Each row of a before or after table is a point. One or more steps were done to the points. Then noise was added and the rows were shuffled. The steps act on columns, c1 being the first. What was done? A step turns or swaps two columns, mirrors them in a line or flattens them onto one, adds a multiple of one to another, or multiplies or shifts one. Angles are multiples of 10 degrees, from the lower column toward the higher: turns from -170 to 170, lines from 10 to 170 but not 90. Use the fewest steps. Two steps may share a column if one is a turn and the other turns, adds or multiplies; they go together, in the order done. Otherwise the lowest column goes first.

Before (9 x 2)
31; -28
-17; -3
45; -14
49; -6
-60; 9
-40; 17
23; -28
17; -24
-19; -3
After (9 x 2)
-12; -28
40; -6
-15; 17
-24; -2
-20; -2
-18; -23
-47; 8
25; -14
-18; -28
Steps: add 1.5 times c2 to c1

Before (12 x 6)
-8; -16; 35; 10; 18; 7
16; 29; -16; 44; -53; 29
-17; -43; -24; 6; -5; 16
-27; 31; -15; 5; 14; 40
15; 16; -8; 20; -13; 21
-26; 7; 2; -7; 4; 13
-33; -4; 32; 7; 14; -2
4; 6; 6; 15; 12; -7
-7; 21; -9; 25; -16; -5
14; 4; -5; 24; 5; 14
-22; 10; -2; 37; 3; -10
-27; -10; 6; 17; 13; 13
After (12 x 6)
2; 7; -23; 17; 11; -7
-19; -3; -28; -6; 4; 4
-15; 10; -32; 38; -4; -12
-6; -10; 5; 15; 17; 12
-19; -11; -24; 19; 11; 12
10; -6; -36; 25; 1; 6
-24; 1; 1; 9; 13; 1
-19; -8; -45; 8; 12; 8
11; -4; -38; 18; -16; 4
11; -3; -47; 34; -60; 3
-11; -26; -54; 7; -5; 31
-5; 12; -40; 22; -19; -13
Steps: multiply c1 by 0.7; flatten c2 and c6 onto the line at 130 degrees; shift c3 by -30; turn c4 and c5 by -10 degrees

Before (9 x 11)
13; -30; -12; 12; 10; 6; 15; 20; 10; 6; 27
-5; -3; -2; -20; 23; -16; 13; -7; -10; -24; 13
2; 18; 25; -7; -12; -8; -10; 10; -9; 2; 8
-4; 6; -6; 16; 0; 28; 3; -1; -8; -33; -5
26; -29; 6; -15; 34; -15; -15; 2; 14; 5; 4
6; 12; -13; -5; -11; -8; 3; -14; 25; -12; 16
29; -24; -1; -16; -4; 11; -17; 26; 31; -1; -9
18; 5; 15; -30; 28; 27; -28; 3; 29; 0; 39
-7; -29; 9; 17; 2; 7; -14; 34; 23; 1; 32
After (9 x 11)
-5; -2; -20; -1; 44; -15; 2; -6; -17; 1; 11
-5; 7; 15; -9; 20; 28; -3; 0; -10; -20; -8
27; -29; -12; 8; 53; -16; 3; 2; 21; -24; 2
14; -30; 9; -14; 30; 7; 17; 20; -6; 12; 27
19; 1; -26; 20; 49; 24; 4; 5; 41; -59; 40
4; 17; -2; 28; 6; -8; -14; 11; 4; -1; 10
2; 9; -7; -13; 9; -8; 20; -15; 16; -34; 16
-7; -29; 18; 7; 23; 9; 9; 36; 24; -35; 31
31; -22; -16; 1; 17; 11; 11; 29; 34; -51; -7
Steps: mirror c3 and c4 in the line at 40 degrees; shift c5 by 20; turn c7 and c9 by -50 degrees; add -1.5 times c9 to c10
